Rows are points. Each copy is the shape, with its points in the same order, stretched, turned, moved and blurred by noise. Some copies are also mirrored. Which?

Shape (7 x 2)
[[-12 -26]
 [  7   8]
 [  1  39]
 [ 57  11]
 [-25 -46]
 [ 39  51]
 [-34  35]]
Copy 1 (7 x 2)
[[-43 -19]
 [ -4  -4]
 [ 14  24]
 [ 34 -38]
 [-62 -25]
 [ 51   8]
 [-10  43]]
Copy 1 is: only turned
Copy 2 (7 x 2)
[[ 23  -2]
 [-11  -9]
 [-39   6]
 [-30 -54]
 [ 43  -3]
 [-47 -24]
 [-32  30]]
Copy 2 is: mirrored
Copy 3 (7 x 2)
[[ 19  38]
 [-25  12]
 [-62  18]
 [-32 -45]
 [ 47  50]
 [-81 -25]
 [-52  58]]
Copy 3 is: mirrored
Copy 4 (7 x 2)
[[-21  -9]
 [ 16  -5]
 [ 38  17]
 [ 52 -45]
 [-46 -13]
 [ 70  -7]
 [ 11  44]]
Copy 4 is: only turned

Shape (6 x 3)
[[ 25  35 -23]
 [-44  14  21]
 [ 88 -51 -18]
 [  6  29   5]
 [ 32 -21 -44]
 [-37  37  25]]
Copy 1 (6 x 3)
[[ 26  17 -16]
 [-45  14 -13]
 [ 57 -38  36]
 [  1  21  -8]
 [ 34 -28 -12]
 [-38  33 -16]]
Copy 1 is: only turned
Copy 2 (6 x 3)
[[ 31   8  22]
 [-61  25  15]
 [ 59 -66 -73]
 [ -7   1  24]
 [ 43   8 -47]
 [-56  20  39]]
Copy 2 is: only turned

Shape (7 x 4)
[[-57 -62  -3 -22]
 [ 27  13  21 -20]
 [-47  31 -21  64]
 [ 53 -17 -88   5]
 [ 48   1 -11 -27]
 [-23  29  24  40]
 [-16  -5  34  47]]
Copy 1 (7 x 4)
[[-25  -3 -12 -76]
 [ 24  -2  42   4]
 [-67   2 -12  18]
 [  9  34 -89   8]
 [ 26  15   5   1]
 [-42 -24  41  14]
 [-37 -47  37   3]]
Copy 1 is: only turned
Copy 2 (7 x 4)
[[ 29  -6 -55 -68]
 [-19 -30  23 -10]
 [-26  66  -8 -23]
 [ 32 -10 -44  70]
 [ -1 -38  -1  22]
 [-32  32  31 -36]
 [ -4  30  44 -40]]
Copy 2 is: mirrored
Copy 3 (7 x 4)
[[-67  12 -40  -4]
 [ 29 -25 -15  -4]
 [-11  62  52   4]
 [  4 -12  16  95]
 [ 27 -36 -10  26]
 [  3  25  34 -22]
 [-20  10  34 -25]]
Copy 3 is: only turned

Shape (9 x 6)
[[ 24 -22 -59 -19  10 -20]
 [ 27   7  11  40 -34  64]
 [  8 -26 -12 -24 -13 -30]
 [ 15 -49 -43  48  -8  22]
 [ 12  23  -1 -14  20 -52]
 [-36   4  13  72 -33  70]
 [ 30  23  12  -1  28  44]
 [ -1  53   3 -37  10  16]
 [  2  18  41  -6  23  65]]
Copy 1 (9 x 6)
[[ 23  24 -52 -23 -16 -10]
 [  5  50  74  15 -52 -26]
 [ 24 -20 -19 -23 -32  11]
 [-13  23   8 -37 -28 -68]
 [  9  -8 -20  13  13  47]
 [-60  42  95 -21 -56 -22]
 [ 32  57  50  -1  -1  12]
 [ 22  49  16  -1 -18  69]
 [ 26  49  89 -22 -15  27]]
Copy 1 is: mirrored
Copy 2 (9 x 6)
[[ 52 -22   5 -35 -17 -12]
 [  0   4 -23  62  16  24]
 [  9 -36  -2 -45  -9  14]
 [ 40 -47 -13  38  12 -21]
 [ 13   6   7 -46  30  -7]
 [-34   1 -18  76   6 -19]
 [ 20  32  36  40  18   4]
 [ -4  48  21  -8 -15  -6]
 [-12  37  52  55  -2   0]]
Copy 2 is: mirrored
Copy 3 (9 x 6)
[[ 35 -38  -7 -45 -21  -5]
 [ -4 -49 -22  48  44  11]
 [ 16 -30  23 -17 -24 -17]
 [ 12 -68 -56   5   5 -40]
 [ 28  36  21 -25 -26  -7]
 [-54 -51 -52  47  37 -14]
 [ 21  -1   8  -1  59  12]
 [ -3  16  31 -28  20  43]
 [ -7  -6  21   6  77   4]]
Copy 3 is: only turned
Copy 4 (9 x 6)
[[ 17 -19 -50   9  -2 -18]
 [  3  18  45 -62 -44  16]
 [  5  -4 -19  37 -18  -9]
 [ 14 -60   3 -43 -43 -15]
 [-12  12  -3  33  32 -38]
 [-37 -26  59 -69 -39  27]
 [ 33  25  30 -36  12  13]
 [ -6  45  -2  -2  42  17]
 [ 30  19  67 -27  16  58]]
Copy 4 is: mirrored

Shape (14 x 8)
[[ 33 -11 -50 -53 -26 -21 -13 -32]
 [-38  18  29 -32  -5   3  24 -35]
 [ 31 -19  -1 -30  35  36 -46 -35]
 [-15  42   3 -27 -31 -23 -29  -7]
 [-28  18   8 -40 -22   9   8  45]
 [-10 -29  14  13 -24 -28 -30  11]
 [ 22  39  -9  -2  20  36 -11   6]
 [-34  -1   7 -29  42 -36  35   7]
 [-46 -22 -51 -21  37  25  -8  -1]
 [ 15   6  -6  15 -40  20 -14 -29]
 [ 16  13 -21  12  19  40 -36 -30]
 [-17 -11  22  25  25   9 -23 -23]
 [-11 -27  12 -42  20   0   9  32]
 [-24 -34  14  10 -31  21 -23   7]]
Copy 1 (14 x 8)
[[  8 -51 -21 -56  -6  37  36 -13]
 [-38   7  43 -28  35  -6   7 -34]
 [ 64 -14  35  -8  -5  29  18  -4]
 [ -7  12  -9 -53 -15  -8  13 -40]
 [-37  49  22 -29  -8   1  28   1]
 [ -5  -7  19 -45 -20  -8 -16  24]
 [ 18  24 -16  19  -4  10  13 -18]
 [-41  -9  42 -23  21 -40  39  11]
 [-20 -27  54  -7 -30   7  39 -11]
 [ -1 -11 -20 -17  -6  35 -26 -16]
 [ 35 -15   2  14 -24  20   0 -34]
 [ 10  -7  47  -5  -5 -23 -26  -8]
 [-23  13  55 -26  13  -2  35  33]
 [-16  10  43 -26 -15  15 -22   9]]
Copy 1 is: mirrored
Copy 2 (14 x 8)
[[ 23 -30 -46 -27 -16 -46  10  31]
 [-31   7  -2  14 -61  -2  31  20]
 [ -3 -28 -19 -27  31  12  38  37]
 [-26  12 -27 -17 -37  -9   4 -23]
 [-31  32   4 -16 -12 -51  -8  26]
 [-16 -33  24  -5   1   8 -30 -21]
 [ -6  33 -22  10  23 -17  40   7]
 [-56 -35  12  29 -13 -47  29  12]
 [-48 -19 -28  17  32  -8 -15  45]
 [ 31  18 -19   1 -16  21  -4   0]
 [ -4   3 -35   7  25  29  20   8]
 [-32 -21   8  17  12  46  14 -10]
 [-28 -21  24 -15  11 -45   1  34]
 [ -7  12  20  -9   4  29 -41  14]]
Copy 2 is: only turned
Copy 3 (14 x 8)
[[-11 -31 -80  51 -59 -23   1  11]
 [ -7   6 -21  -8  32 -42 -52 -44]
 [-37  36 -55 -30 -36   3 -28  54]
 [  6  16   9  60 -11 -67  -8  -2]
 [-48  -8   9  23  50 -65  30  -1]
 [ -2 -20  28  31  16 -25 -20  29]
 [-17  49  -8   0   1   2  45   8]
 [-25 -19  21 -42 -14 -17 -14 -48]
 [-95  20 -33  -4 -17  20 -26  -5]
 [ 15  14 -34  52  22  -3 -10  15]
 [-19  57 -33  10 -17  23  -5  27]
 [ -2  36  18 -17   7  13 -43  13]
 [-53 -22   0 -33  22 -33   5  13]
 [-31  -8  -2  33  56 -18 -31  34]]
Copy 3 is: mirrored

Shape (15 x 9)
[[ 43  52  29 -55  -1 -36 -18 -25 -69]
 [ -6 -14 -12  30   2   0  34  47  29]
 [ -8 -65  -3 -11 -43   8  38   1   8]
 [ 21 -58 -11   0   5   7   0   3  49]
 [ -3  26  -9  20 -12   6  16 -21  -7]
 [-14 -36 -13  47  13 -49  -2  -9 -19]
 [ 38 -18  -2  31 -27 -43  -6 -10 -30]
 [ -5 -58 -14  21 -25  29  46  23  22]
 [ 62  59 -33 -73 -14  14 -38  10 -67]
 [-15 -40 -26   3 -41 -12  27  60  48]
 [  0 -51 -28  50 -30 -11  22  -8  54]
 [ 32   6  43  17  10 -13  -7  -2 -36]
 [-38 -35  -1  -9 -23  17 -17  10  11]
 [ -6 -76 -43  -5   6   4  40   6   7]
 [ 18   1  -2 -34   2 -40  18 -27  -7]]
Copy 1 (15 x 9)
[[-45  81   0 -13 -67 -23   3  33 -27]
 [ 38 -36  21  20  16   9  -9  30  21]
 [ 27 -82 -28 -10 -29 -38 -53  53 -22]
 [  1 -62 -22   9  21 -47 -10  20  17]
 [  5  13 -15  22 -19  23 -10  -6  -4]
 [-27   0   8  69 -16 -20 -28  11 -45]
 [-17   5  13  55 -53 -31 -42  14 -16]
 [ 57 -79 -13  -3   6 -20 -46  28  -8]
 [-28  73   0 -49 -39   0 -59  59  40]
 [ 28 -95   6  35  -7   6 -32  73  24]
 [ 23 -73 -21  65 -14 -20 -32   5  13]
 [ -7  25  38   1 -26 -25  -2  -6  -9]
 [-12 -64 -10 -13  -1   3 -42  13 -20]
 [ 18 -53 -50  20  29 -40 -45  66 -33]
 [-30   6 -34  12 -34 -30  13  43 -14]]
Copy 1 is: only turned
Copy 2 (15 x 9)
[[ 49  47 -11 -40  54 -46   7 -26   5]
 [-19  11  -1  33 -21  45 -15   9  21]
 [  8 -20  20   0 -61   4 -27  14  70]
 [-29 -35  -5 -10 -19  27 -40 -14  72]
 [  2   2  20  16 -25  -2 -13 -25 -13]
 [ 22 -10 -40 -32  -7  29 -39  12 -18]
 [ 55  12 -15 -42   8  20 -39 -25   2]
 [-17 -25  22  13 -66  38 -20   5  52]
 [  0  78  46 -71  65 -25  -4 -32  24]
 [-12  15  12  29 -40  34 -56  30  71]
 [ -2 -25  -3   5 -66  38 -69 -21  35]
 [ 38   2 -10   8  46  16  16 -20  -4]
 [-19 -23  35  12 -14  -8 -46  35  48]
 [-36 -22 -12 -44 -63  29 -22  18  63]
 [  9  16 -35 -29 -20 -29 -11 -14  35]]
Copy 2 is: only turned
Copy 3 (15 x 9)
[[ 73 -19 -11 -47 -15 -42  27  24 -47]
 [-46  30  38  24 -44  21  -4 -11  32]
 [-56 -32  72 -16 -42   9   0  12  49]
 [-39 -13  33  21 -12   0 -25  25  58]
 [ 12 -19  10  16 -13  16  18  -3 -21]
 [-56  11  34  29 -13 -23  18  50 -13]
 [ -9 -21  31  21 -40 -37   0  28 -17]
 [-60 -15  75  17 -35  14  -1  -7  60]
 [ 50 -27 -14 -58  -7 -68   8 -37  -6]
 [-91  14  43  -6 -57  14 -26 -14  58]
 [-65 -22  24  45 -27  13 -18  19  29]
 [ 40   6  39  12 -12 -23   3  26 -22]
 [-62 -16  58 -22   1  15 -17   3  25]
 [-81 -13  57   7 -25  -7  34  15  72]
 [  7 -25  -6 -20 -25  -9  23  45   1]]
Copy 3 is: mirrored
Copy 4 (15 x 9)
[[-10   7  33 -50  31 -43  12  50 -73]
 [ 16   7 -29  43 -22  24  -4  36  32]
 [ 14 -38 -25  13 -53  17  -4 -33 -15]
 [  4   4 -28 -24 -33  44   2 -26  29]
 [-38  12   3  32  25 -15 -13  10  11]
 [  5 -14 -65  -8  41 -40 -34   4   8]
 [ 24  16 -46   8  46 -19 -41   5 -36]
 [ 27 -24 -20  42 -30  43  -9 -22  23]
 [-24   4  45 -58  -2  28 -33  83 -74]
 [  3   7 -51  24 -76  23 -24   3  16]
 [-12  26 -66  38  -6  21 -23 -43  28]
 [ 43   8  12 -10  50 -19  -6  36  -9]
 [ -3 -24   2 -22 -52  -2 -41  -9  23]
 [ -7 -40 -49  -3 -32  42   0 -18   5]
 [-29   4 -14 -23  -3 -22  29  -2 -34]]
Copy 4 is: only turned

Shape (16 x 11)
[[  2 -15  14   0 -32  14 -39  26  18 -33  51]
 [-27  59  12   9  -2  -7  -4 -21 -20  48  28]
 [ -8  -9 -36 -44  75  26 -29  21   3  -3 -41]
 [ 22 -14 -26  65  14   2  39  -7  10  -9  12]
 [  3 -10  16 -57  29  15  26  23   6  53 -35]
 [-41  -3  30 -41 -42   3  30 -22  30 -71  12]
 [-33  -8   1   5  -7   7 -22  41  46  11   6]
 [-16 -28 -26 -26 -49   2   0  -4  -5 -18  48]
 [ 49  -4  15  22  44  29 -10  12 -19  36 -26]
 [ 55 -86   8   7  19 -26 -20 -13  12  17  12]
 [ 28 -24 -45  -1  28   4   1   5  29 -12  17]
 [-53  24 -24 -11   3  34  10  11 -36 -54 -53]
 [ 45  20  24  -2 -31  23  -2 -62  43  49 -22]
 [  9  15 -14  -5 -26 -20 -16  12  22  17   5]
 [-33 -47 -13  13  10  36  18  -3  16 -47  -4]
 [ 10  19  18  49 -42   2 -25  -2 -21 -12  -4]]
Copy 1 (16 x 11)
[[  0 -56 -23 -52   0   8  11   1   1 -33  -2]
 [-57  -7 -18  40  44 -18   2 -72  19  -8 -15]
 [ 38  73  -1 -54  17   0 -15  -6  22  32 -51]
 [ -7  -3 -29  13 -10 -46  40  66  24  21  23]
 [ -1  44  36  28  -4  40 -42 -17  45  34 -50]
 [ 18 -62  40 -35 -25 -60 -69  35 -48 -40 -15]
 [-11   5   8 -27  14  21  14  11 -26 -21 -43]
 [ -3 -44 -33 -21 -40 -24  -8  14   5 -46  -4]
 [ -3  33   6  -2  13  21  22 -26  89  49  11]
 [ 71  -7 -38  19 -16  43  29  27  49  -7  36]
 [ 26   8 -37 -17   0  -9  20  61  28  -1 -10]
 [-14  45  33 -72 -19 -73 -47 -10 -25  28  -4]
 [ -5  -2  45  22  49 -21 -15  22  69 -53  -6]
 [-28  -1 -18  -7  24  13  -9   7  10 -30  -1]
 [ 45  -2  19 -44 -40 -65  13  56 -20  -3 -21]
 [-28 -26  -3 -27  23 -18  16 -26  16 -11  52]]
Copy 1 is: only turned
Copy 2 (16 x 11)
[[-47  43 -10  -6  24 -33 -26  49 -29 -45   6]
 [-30 -55 -45 -29 -40 -37  50 -17 -28  18 -30]
 [ 49 -42  48  -8  44  -4 -14   3  54 -68  21]
 [ -8  48 -44  33 -14  34  13 -35 -54  -8 -26]
 [ 44 -31  41   7  41  -7  47  23  38  18  25]
 [-23  31  21 -59  29  10 -55   0 -36  58  53]
 [-36   9  54   4  14   5  13  42 -29 -31 -22]
 [-61  20 -21  25   2 -21 -48  -7   3  10  17]
 [ 71  16 -19  14  -3 -36  48  20   1 -33 -12]
 [-12  32  26  95   9 -39   9  -2 -29 -29  59]
 [-29  20   1  27  45   0  -6 -34  -2 -54  10]
 [ 58  -1  -2 -64 -35  27 -48  14  37   3   6]
 [ 19  33  21 -23  -5 -94  29 -62 -41  41 -23]
 [-52  21  13 -11  -9 -34  34 -14  -8 -23  12]
 [ 23  26  17  15  11  36 -64   7 -32   8  -7]
 [  3  56 -38 -27 -73 -45  12  20 -41  -9 -12]]
Copy 2 is: only turned

Shape (17 x 12)
[[  2  24   8   4  37  19   3  -2  -2  -7  12 -26]
 [ 25  12  16 -11 -28 -39  47 -33 -15  16   5  -2]
 [ 13 -20 -17   5  13  -9 -22  25  -2 -23   0  20]
 [-10 -16  20  17  10  23  -7  10  25 -14  19  18]
 [-37  33 -10   7  53  12   7  -9  -9 -26  10 -13]
 [ -9  30  -5 -13  34  10 -18 -20  -4  25 -10 -19]
 [-36  30   6  17  36  11  -3 -12  -7   3 -15 -11]
 [  1 -34   1  18   8  16  -9  -6  -2  -6  -9  37]
 [  3   0  -8 -13  -6  22  10  16  -9   7  -3  32]
 [  6 -29  35 -31 -50 -20  30 -17 -35  -1  -6 -18]
 [ 13 -31   1 -27 -26   2  59 -41 -20  -9   4  -9]
 [-24  31  -1  -5  16   2  13   7  15 -12 -19  -8]
 [-20 -16 -11  -8   3   3  -5  18   0   3  36  18]
 [ 22 -40  33 -16 -12 -16  61   1 -35  22 -10   1]
 [  7  -3  12 -23  20  19 -18  16   8 -25  10  37]
 [ -1  -3  29 -17 -10 -13  37 -28 -43  -8  12  13]
 [ 11  12  -6  11 -14  25  -5  16 -20 -15  14  11]]
Copy 1 (17 x 12)
[[-14  -7 -11 -15 -21   0  25 -42  -4   2 -27  22]
 [ 30 -42  15  16  35  13 -62  -9 -47   6  15  40]
 [ 11  34  18 -19 -18 -11   3  10  30   7  32  -1]
 [-46   2  -2 -22  -5  10   2 -30   6 -10  29 -40]
 [-41  -5 -14 -29 -50 -13  35  -5  11   5 -51  45]
 [  6 -16 -26  -3 -23  18  22   5 -18 -10 -58  33]
 [-36 -34 -12  -2 -38 -11  25   2   2  -2 -46  19]
 [-36   3  14   6  12  17  -9   1  48  -6  13 -19]
 [-21  41   2  15  13   8 -14   0   4 -14   4   9]
 [ 27 -52 -30   4  76 -29 -46 -14 -10   6  56  24]
 [ -7 -17  -2  -6  95   7 -48 -19   1   6  12  42]
 [-21  -7  14 -12 -24 -28   2  18 -22 -11 -23  13]
 [-10  37 -41 -29 -11  19   9   0   0  15  24  -2]
 [ 19 -15 -14  19  73 -12 -84 -39  22  34  17  -1]
 [-20  35 -10 -19 -25   3 -10  -6  18 -35  14 -22]
 [-11 -36 -27  10  28   0 -48 -28   7   5  13  36]
 [-20  27  10  19  -4   1  29 -29   1  -6  35  31]]
Copy 1 is: only turned
Copy 2 (17 x 12)
[[  3  12 -22   1  21 -11 -27 -22  10  38 -25  -4]
 [-22 -56   0 -21  26 -30 -21  -8 -29 -27 -13  24]
 [ -3  -3 -13   9  -1 -20  -8  39  -4  28  10  12]
 [  8  18   1 -15 -26   2   4   1   3  39   4  24]
 [ -3  22   2  -4  23 -10 -21  -8  20  55 -22 -37]
 [ -6  33 -18   3  26  -9  -7 -24  18  -7 -30 -29]
 [ -4  35   1 -13  32   2   3  -4  24  23 -25 -29]
 [ -4  18   5 -13   9 -22  17   9  11   3  36  23]
 [ 38   4   6  -9  -3  -7 -13  12  15 -13  12  -1]
 [-19 -59 -22 -31   6  14 -41  11  12 -24  18  28]
 [-11 -34   3 -23  17  -8 -45 -22  -6 -17  48  20]
 [  0  24  17  -5  14  19 -22  13  12  17 -30 -18]
 [ 24 -10 -10 -13 -39  -7  -2  11  -3  32  13 -13]
 [ -3 -34 -20 -54  25 -27 -61  11  -9 -31  26  31]
 [  8   8   3   4 -26 -29 -16  10  31  18  -4  22]
 [-11 -50  -6 -33  17 -35 -25  -6  23   1  10  20]
 [ 35 -20  -9  13  11   5   0   5  11  27   2  16]]
Copy 2 is: mirrored
Copy 3 (17 x 12)
[[ -5   4 -19  -4  12  16 -36   7   1  -3 -20  -2]
 [-21  -9  62  -3  15  17  17 -29   1 -33  23 -24]
 [ 24 -20 -20  15  18  -6   7  -6   2  16  34 -18]
 [ 42   8 -22   2  -3  21 -15 -20  10  17   2  -5]
 [ 16  -9 -24  -2  -8   3 -27  45 -16 -33 -25   4]
 [-37  -9 -27  -1  -5  16 -12  23   1   9 -23  -5]
 [-18  -8 -13 -19 -18   4 -24  24 -24 -15 -22   4]
 [ 22 -12 -16  14 -21   6 -12 -27 -10   4  21 -25]
 [ 12  20 -16  26  -3 -15  -8 -19  12  -4  14 -23]
 [-28  -2  51  28  41 -14  20 -56  11   1  25   6]
 [ 10   2  33  26  22   3 -11 -54  -1 -46  -5 -20]
 [  0  -4 -14 -28  -1  -6 -12  16   0 -19 -24   0]
 [ 48  14 -20  39  21   7  26  15   4  13  13   8]
 [ -9  14  61  32  30 -27 -20 -60  -3  11   8 -33]
 [ 23  -7 -16  32  -6  -4 -11 -12  36  25  20  -6]
 [ -9  -4  46  40   0  -1  -2 -26  -1 -24  33  -3]
 [ 11  11 -24  21   9   3 -12  -9   9 -15  37  -3]]
Copy 3 is: only turned
